Each row is a point. Each copy is the shape, with its points in the same order, stretched, turned, moved and blurred by noise. Some copies are also mirrored. Which?
In the rows, 128 means zero.

Shape (7 x 3):
[[129 132 175]
 [142 152 157]
 [122 113 180]
 [ 95 127 149]
 [179 119 143]
 [ 85  95  58]
 [190 125 137]]
Copy 1 (7 x 3):
[[128 166 122]
 [135 155 150]
 [129 164 106]
 [105 138 112]
 [174 142 137]
 [124  50  87]
 [188 134 142]]
Copy 1 is: mirrored
Copy 2, 7 rows:
[[ 98  90 106]
 [124 102  94]
 [ 83  86 122]
 [ 80 133 117]
 [157  82 137]
 [112 208 185]
 [175  80 137]]
Copy 2 is: mirrored

Shape, 10 rows:
[[110 182  61 145]
 [123 135 172 145]
 [106 126 156 152]
 [113 110 114 188]
 [124 104 120 114]
 [ 95 199  43 151]
 [113  96 123 117]
 [117  97 139  82]
 [105 108 101 109]
 [ 70  87 110  91]]
Copy 1, 10 rows:
[[168 166  68 160]
 [102 143 164 122]
 [ 96 132 140 135]
 [134 101 135 163]
 [119 114 110 102]
 [172 169  50 176]
 [108 108 110 102]
 [101 123 110  74]
 [122 114  87 110]
 [ 72 106  69 103]]
Copy 1 is: only turned
Copy 2, 10 rows:
[[177 109 133 212]
 [135 158 149  91]
 [119 145 152 112]
 [ 96 159 121 163]
 [127  97 111 116]
 [184 106 145 240]
 [112  94 119 115]
 [130  72 121  81]
 [124  75 122 137]
 [ 97  42 147 121]]
Copy 2 is: mirrored
Copy 3:
[[155 185 127 139]
 [142 107 192 106]
 [133 105 184 124]
 [167  97 162 169]
 [140  91 125 113]
 [144 213 110 163]
 [130  92 128 124]
 [110  79 122  87]
 [123 103 114 125]
 [ 78  77 114 143]]
Copy 3 is: only turned
Copy 4, 10 rows:
[[126 169 190 156]
 [110 112 102 158]
 [110 108 123 154]
 [134 101 155 182]
 [121  93 146 124]
 [122 180 207 155]
 [112  91 155 123]
 [110  86 141  97]
 [108 102 172 111]
 [ 75  71 178 116]]
Copy 4 is: mirrored

Shape:
[[ 88 185 114  90 179 104]
 [151 120 160 140  71 178]
 [135 142 103 119  74 116]
 [ 99 166 176 108 185  91]
 [177 104 192 181 134  82]
 [141 170 125 131 158 124]
 [112 175  92 125 138 122]
 [172 129  92 118 143 167]
 [140 181 112 127 157 154]
 [140  87 134 135  93 139]
 [104 131 146 158 135 144]
 [105 154 158  98 172 101]]
Copy 1 (12 x 6):
[[144 158  46  88 162 158]
 [ 95 127 213 122 113 124]
 [116 143 128 109  95  79]
 [152 118  66 144 136 209]
 [166  70 174 209 101 159]
 [145 149 118 128 149 139]
 [130 174  91 115 152 106]
 [157 131 156  97 181  79]
 [147 172 124 127 171 124]
 [105  89 171 120 120 102]
 [ 88 118 136 152 162 149]
 [146 120  80 122 137 178]]
Copy 1 is: mirrored
Copy 2:
[[110 175  70  68 152  84]
 [142 163 207 159 131 157]
 [133 145 144 102  77 121]
 [112 165 113  90 187  50]
 [171  99 176 171 145  40]
 [160 171 102 117 140  94]
 [135 172  86 104 109 121]
 [199 145 100 127 141 159]
 [166 187  94 129 147 123]
 [138 118 165 125 124 145]
 [111 158 130 149 158 117]
 [114 155 114  74 166  69]]
Copy 2 is: only turned

Shape:
[[164 133 149 133 141 135 110 125]
 [152 109 107 138 134 143 158 156]
 [162 108  26 127 133 149 116 142]
 [158 118 126 140 109 158 129 127]
 [ 97 132 152 135 152 144 124 118]
 [146 116 149 131 157 132 150 109]
 [ 82 124 154  81 107 135 113 160]
 [146 118 143 125 122 134 110 122]
 [137 113 134 143 118 130 119 116]
 [124 148 100 113 109 136 121 130]
 [127 132 141 128 125 199 116 106]
 [162 115 145 128 106 132 117 115]
 [145 130 148 113 109 143 129 121]
 [149 114 146 116 121 139 120 101]]
Copy 1:
[[145 164 133 134 132 135 112 113]
 [125 158 106 134  96 139 166 120]
 [141 159  20 135  82 156 153  93]
 [144 151 130 135  91 156 124 121]
 [121 105 149 145 147 133 127 122]
 [149 141 148 133 134 121 155 102]
 [ 85  94 144  87 114 134  89 138]
 [139 144 132 128 115 132 107 113]
 [143 138 127 144 106 127 114 114]
 [142 119  88 114 110 140 116 138]
 [148 112 148 133 121 184 111 114]
 [154 155 138 125  98 128 106 113]
 [143 137 144 109 105 138 111 128]
 [152 135 140 119 114 130 111 102]]
Copy 1 is: mirrored
Copy 2 (14 x 8):
[[141 116 130 126 101 123  94 132]
 [157  87  97 131 116 117 148 157]
 [113  75   7 139 115 105 115 153]
 [136 108 102 133  77 126 134 132]
 [124 122 149 144 140 154 130 120]
 [160  97 143 136 129 123 123 113]
 [ 80 142 145  79 131 141 144 166]
 [115 119 137 124  96 114 110 131]
 [114 109 130 145 113 112 125 129]
 [115 141  82 119 122 114 130 134]
 [126 126 108 128  77 182 138 103]
 [119 115 132 123  86 100 116 128]
 [121 127 125 108  97 119 131 125]
 [119 108 135 112 106 120 118 109]]
Copy 2 is: only turned
Copy 3 (14 x 8):
[[148 119 146 144 162 151 114 143]
 [145 109 110 130 150 124 172 136]
 [116 133  30 129 174 144 151  98]
 [145 107 127 146 136 155 147 131]
 [168 147 159 110 118 135 112 152]
 [158 118 165 123 156 128 133 123]
 [118 111 137  98  88 129 113 186]
 [141 102 134 139 139 145 117 135]
 [148 113 136 154 126 141 120 130]
 [111 147 109 145 132 150 127 139]
 [162 126 141 103 119 193 134 145]
 [136  98 140 157 142 148 121 129]
 [129 106 156 139 134 154 122 138]
 [137 107 159 132 141 152 117 127]]
Copy 3 is: mirrored

Shape (12 x 9):
[[167 125  96 102 118 138 162 123 185]
 [107 152 107 109 109  88 175  83 160]
 [110 135 176  22 165  99 106 183 140]
 [ 87 157 153 178 162 122  95 160 143]
 [104 108  92  90  90 149 161 139 136]
 [157  80 173 102 136 136 153 110 166]
 [ 97 148  66 169 142  93 199 127  56]
 [133 171 119 105  90 182 147 142 127]
 [125 112  73 167  79  60 132 124 115]
 [113 157  78 128 140 122 126  93 108]
 [154 136 123 122 130  97 160 105 107]
 [137 156 118 130 134 135 119  96 126]]
Copy 1, 12 rows:
[[160 153 104  74 118  98 172 132 139]
 [176 173  92 126 145  66  98 105 137]
 [126 184 156 100 161 165  76 180 229]
 [ 98  96  95 173 177 140 121 148 149]
 [184 146 114 111  94 121 103 159 123]
 [174 129 183  88 150 110 149 129 159]
 [165 185  75 179 162 129  88 136  39]
 [ 95 151 121 120  79 114 118 147 109]
 [164 121  55  85 166 104  73 121  82]
 [144 163  86 136 134 145 109  78 108]
 [152 169 128 105 167 116 108 100  99]
 [125 146 118 128 140 127 121  90 123]]
Copy 1 is: mirrored
Copy 2, 12 rows:
[[125 143  94 123  91  71 148 114 169]
 [105 130 109  54 104 101 180 123 112]
 [193 136  83  59 177 127 100 173 157]
 [ 84 167 109 126 125 191 118 149 136]
 [149 119 119 114  86 116 183 168 134]
 [149 172 132 124 142  91 153  90 179]
 [ 79 132  99 137 120 110 206 161  37]
 [171 141  72 133  54 143 152 130 124]
 [ 87 109 171 120  95  94 130 151  69]
 [102  88  96 119 107 136 171 122  93]
 [130 138 107 122 127  86 151 102  91]
 [122 118  96 126 105 134 146  96 115]]
Copy 2 is: only turned
Copy 3 (12 x 9):
[[141  91 105 123  55  78 121 110 159]
 [ 82 116 166 150  88  68 138 119 113]
 [ 80 124  97  51 125 104  58 181 136]
 [108 159 109 174 177 119  97 131 167]
 [137 126 132 125  54 110 143 171 136]
 [168  59 129 112 122 106  97 132 124]
 [103 160 120 181 124  23 212 175  99]
 [154 176 119  98  67 114 135 118 141]
 [116 127 113 229  94  74 125 146  60]
 [ 75 144 114 153 108 100 177 113 110]
 [130 122 112 136 117  50 141 116  81]
 [113 134 107 133 119 107 146 101 118]]
Copy 3 is: only turned

Shape, 14 rows:
[[152 108 121 131 156 156 200 113 104]
 [179 117 128 120 146 152 161 149 131]
 [116 187 132 121 116 153 126 114 137]
 [158 149 197 131  69 147 176 150 115]
 [120 162 121 109 153 128 114 154 131]
 [153 105 109 133 130 134 154 135 138]
 [139 100 146 130 150 120 148 124 132]
 [124  82 126  47 112 116 119 125 117]
 [132 107 140 121 144  23 116 154  41]
 [151  84 130 139  97 145 132 145  84]
 [121 116 114 132 154  95 115 148 132]
 [117 108 141 122 148 151 115   7 112]
 [119  84 133 134 147 111 199 150 137]
 [167  94 111 114  56  85 119 149 132]]
Copy 1, 14 rows:
[[144 111  75 133 139 164 169 156 146]
 [149 126 122 140 124 144 143 186 140]
 [ 89 165 111 116 109 143 101 142 173]
 [ 78  89  78 157  81 125  97 171 136]
 [102 157 138 102 130 117 111 144 147]
 [137 124 124 124 103 139 164 146 130]
 [139 113 127 131 127 135 128 129 137]
 [147 101 121  56  90 105 106 136 122]
 [149 117  94  99 147  49  86  77  50]
 [129 113 104 117 104 146 143 146  66]
 [131 134 157 115 129 113 125 111 118]
 [174 152  73  88 102 194  86  92 151]
 [110  77 122 132 131 129 175 120 151]
 [148 118 143 125  41  81 143 126  83]]
Copy 1 is: mirrored
Copy 2:
[[145  88 140 150 130 136 174  93  81]
 [130 107  98 145 149 123 155 132 118]
 [119 145 112  76 124 161 131 126 128]
 [145 162 157 130 114 157 202 161 156]
 [ 87 131  97  91 121 117 136 127 132]
 [120 105 101 159 115 145 145 121 114]
 [121 117 126 158 111 120 146  95 125]
 [148  62 138 126  72  86 129 130 158]
 [ 84 144 160 138  26  32 182 154  93]
 [110 106 157 167  99 133 154 167 114]
 [ 79 125 101 144  95 113 129 116 123]
 [177 114 164 124 115 121  75  66  84]
 [113  95 130 181  86 150 190  81 123]
 [130 121  97 168  58 138 138 178 148]]
Copy 2 is: only turned
Copy 3, 14 rows:
[[154 185 146 119 114 169 180  86 104]
 [171 138 148 110 122 173 176 116 142]
 [ 92 143 106 135 152 155 109 117 168]
 [120  92 176 136 200 199 168  83 149]
 [130 152 106 119 141 140 134 160 147]
 [137 139 151 113  94 139 166 117 133]
 [140 148 164 116 110 150 148 132 110]
 [136  93 118  77  84 154 147 128  72]
 [163 107 159 123 169  51 161 144  31]
 [152  85 152 155 104 152 184  98  96]
 [127 139 142 118 102 109 139 161 120]
 [129 163 122 136  81 146  63  78  75]
 [116 172 175  98 109 154 191 130 102]
 [123  39 174 108  99  97 161 104 123]]
Copy 3 is: mirrored

Shape (14 x 11):
[[169 117 146  91 114 108 127 154 116 143 105]
 [108 132 146 131 114 136 133  74 125 138 123]
 [116 121 101  91 153 138 122 125 143 118 130]
 [145 134 109 127 156 118 144 139 129 149 143]
 [113 126 116 127 115 143 120 158 125 135 134]
 [117 115 143 105 149 130 110 134 152 152 132]
 [119 121 142 135 134 133 109 103 111 139  59]
 [141 171 150 132 149 111 141 135 126 133 126]
 [132 139 142  97 136 102 118 134 118 119  94]
 [147 149 131 138 154 124 103 119 112 125 145]
 [106 149 147 136  90   7 119  66 129 138 122]
 [122 113 141 118 136 130 117 123 114 115  99]
 [177 135 138 138 137 141 132 136 204 134 138]
 [137 115 145 136 156 129 139 143 119 117 126]]
Copy 1 (14 x 11):
[[123 132 148 114 154 122  77 142 108 167 104]
 [108  94 160 111 112 118 103  87 147 132 114]
 [ 98 125 149  94 139 102 144 159 161 112 137]
 [126 108 105 119 150 141 150 153 132 153 127]
 [138 147 117 129 119 111 126 127 126 123 136]
 [115 131 138 112 154  79 140 124 141 145 133]
 [ 95 115 125 106 113  66  87 119 149 128  61]
 [ 93 111 126 152 152 141 131 138 127 160 118]
 [ 80 124 149 112 146 105  95 145 130 144 109]
 [109 124 119 134 173 136 129 125 145 119 129]
 [ 43  33 151 105 152 107  70  85  75 176 150]
 [104 132 150 113 133  97 111 129 136 118  88]
 [162  77 155 177 138  99 137 164 143 154 148]
 [125 135 138 130 147 125 153 142 122 130  84]]
Copy 1 is: mirrored
Copy 2:
[[128 108 122  94 135 118 121 166 179 130  94]
 [104 148 150 129 141 120 164  96 137 130 115]
 [115  99 107 125 152 103 130 122 143 123 175]
 [151 116 125 151 155  86 117 143 151 123 127]
 [132 121 123 135 157 148 115 130 141 134 139]
 [115  94 149 138 154 134 129 115 170 115 145]
 [ 86 108 136 105 128 132 117  92 117 125  92]
 [108 142 156 154 132  93 112 147 154 130 117]
 [ 85 104 119 111 122 115 119 149 149 138 119]
 [140 119 154 134 122  95 122 132 133 148 148]
 [ 86 126  98 171  76 110 193 128 180 172  59]
 [104 109 129 112 126 128 129 129 126 118 129]
 [161 146 130 152 119  99  97 112 192  81 146]
 [129 116 145 139 133 109 121 147 131 100 133]]
Copy 2 is: only turned
Copy 3, 14 rows:
[[139 131 146 109 143  86 126 152 125 150 143]
 [112 121 131 123 115 110 166  71 136 118 137]
 [177 115 117 113 117 125 111 135 133  78 132]
 [155 156 103 103 136 129 115 135 122 133 126]
 [133 133 143 122 106 142 128 146 129 139 117]
 [143 133 131  77 121 126 125 129 156  99 158]
 [105  69 114 133 140  97 164 103 162 130 127]
 [119 153 132  95 163 119 126 110 103 139 105]
 [125 111 132 122 153  98 128 132 118 107 125]
 [128 123 124  98 134 125  89  98 111 146 120]
 [ 21 170  92 156 145  79 144  90  79  74 150]
 [136  93 138 132 142 109 136 113 153 123 129]
 [134 188 120  48 121  80  99 115 170 135 112]
 [152 135 143 114 163 126 129 110 154 143 124]]
Copy 3 is: only turned
Copy 4, 14 rows:
[[149 108 156  78  99 151 106 105 138 161 139]
 [100 118 115 138  89 141 162 119 109 143  97]
 [153 109  88 129 138 168 139 127 135 135 126]
 [138 124 137 121 135 154 143 113  93 126 159]
 [115 128 129 135 138 147 110 144 118 155 143]
 [144  93 123 157 118 173 125 106 133 160 137]
 [121  71 129 130 114 132 133 109 121 148  64]
 [138 137 155 127 130 136 170  85 115 152 132]
 [147 106 122  97 122 145 139  94 136 171 106]
 [140 145 122 139 122 111 139  91 113 118 139]
 [109 126  60  81  50 119 170  84  54 226 150]
 [120 104 115 121 123 138 130 110 143 143 113]
 [185  84 160 147 110 119 170 153 135 143 162]
 [110 110 141 124 139 138 147 103 136 123 147]]
Copy 4 is: only turned

Shape (18 x 12):
[[113 172 164 110  85 145 145 136  93 100 183  48]
 [176 124 118  97 114 125 131 103 126 158 106 141]
 [157 127  77  97 162 161 105 133 102  88 124 131]
 [ 85 190 182  83 106 131 126  85  88  87 181  69]
 [135  97 125  89 114 125 122 141 137 128 113 106]
 [138 130 145 152 145 120 158 160 109 160 133 106]
 [136 131  94 147  98 126 116 149 140 171 125 109]
 [153 142 127 110 134 115 132 147 147 140  79 114]
 [120 126 100 146 170 133 138 103 156  91  92 141]
 [169 114 128 123 132 126 112 133 117 120 123 134]
 [174 144 110 172 127 157 133 111 128  70 130 135]
 [125 118 132 143 147 146 117 145 144 105 175 174]
 [139  92 118 109 112 112 148 119 101 166 123 134]
 [151 144 130 138 169 111 100 113 143  70 139 126]
 [143 119 107 176 128 117 110 131 117  58 107 133]
 [118 165 121 136 135  99 118 122 103 105 141 153]
 [131 119 143 126 126 153  92 116 104 150 108 110]
 [109 165 161 118 117 108 138 101 100 128 217  35]]
Copy 1:
[[ 80 110 140  54  66 165 165 155 132 140 181  96]
 [148 143 175 149 166 126 136 143 141 111 101 133]
 [171 108 118 112 186 166 140 129 113 122 117  89]
 [ 56  84 166  30 110 113 156 151 127 178 146  91]
 [138 101 124 138 155 144 140 162 170 115 146 144]
 [139 138 121 158  71 134 121 164 106 135 144 112]
 [130 169 100 152 122 147 123 139 160 100 150 122]
 [158 135 124 147 131 130 114 183 158 109  98 123]
 [166  89  88 129 148  99 141 131 136 118  71 114]
 [141 110 147 149 142 153 114 134 117 109 127 127]
 [149 108 129 112 109 171 146  92  96  75  92 104]
 [143 101  96 117 133 162 100  99  99 156 125 150]
 [122 130 145 167 146 110 151 149 129 118 147 152]
 [150  83 131 102 136 118  84 121 107 113 114  94]
 [119  91  99 129 127 145 122 123 100  63 115 121]
 [103 137 117  95 143 103 106 138  86 130 112 124]
 [101 109 146 166 142 159 131 141 144 135 114  93]
 [ 86 110 165  61  65  96 143 133 126 156 212  73]]
Copy 1 is: mirrored
Copy 2 (18 x 12):
[[136 187 121  46  95 120  96 158 117 173 136 103]
 [118 120 119 139 132 131 164 105 140 195 141 103]
 [175 102  77 119 160 173 149 126 172 153 103 129]
 [148 162 137  27 125 111  77 108  88 182 144 105]
 [ 99 114 104 104 123 123 145 137 142 157 128  91]
 [119 155 141 129 144 103 143 162 122 152 154 148]
 [ 90 159  94 167 132 113 130 134 138 160 142 106]
 [ 98 133 147 135 150 129 143 121 158 154 145  92]
 [136 115 136 139 154 114 136  85 167 104 107 171]
 [138 112 108 129 134 151 135 133 142 157 142 121]
 [171 136 136 141 113 146 124 108 171 127 130 172]
 [123  95 106 137 147 146 100 145 135 145 149 195]
 [120 115  92 138 125 117 177 132 108 170 140 116]
 [169 101 138 119 163 131  94 113 171 115 152 146]
 [164 114 121 146 126 154 137 110 152  84 130 152]
 [141 133 113 116 156 149 119 102 121 138 166 156]
 [125 123 130 140 135 133 126 147  99 167 109  94]
 [160 183 119  63 134  64  85 156  91 180 167 102]]
Copy 2 is: mirrored
Copy 3, 18 rows:
[[105  93 237  99 145 114 127 135 114  96 164  81]
 [158 146 132  95 120  88 129 132 140 159 129 126]
 [152 130 104  88 142 143 117  87 109 128 163 160]
 [101 126 249  82 113  80 150  89 129  63 177  97]
 [110 116 112  84 132  95  95 130 124 116 116 131]
 [107 135 137 149 154 137 141 148 140 132 106 100]
 [103 119 133 163 117 112 105 165 123 145 130 139]
 [136 162  97 120 130 101  97 140 129 118 133 101]
 [132 130  73 145 107 139 124  84 138  94 125 120]
 [154 132 130 109 149 112 129 112 136 122 118 141]
 [189  97 137 141 132 151 127  98 131 102 144 121]
 [123 112 150 129 117 177 118 115 139  95  88 149]
 [122 117 126  99 125 109 162 145 141 146 104 133]
 [147 138 128 123 136 119 106  74 160  78 147 142]
 [172  99 101 135 154 130 134 106 127  66 129 140]
 [145 155 157 121 126 129 162 118 150  81 148 144]
 [129 142 139 128 133  84 131 104  91 123 111 125]
 [ 53  95 241 126 134  87 149 105 159 106 177 111]]
Copy 3 is: only turned
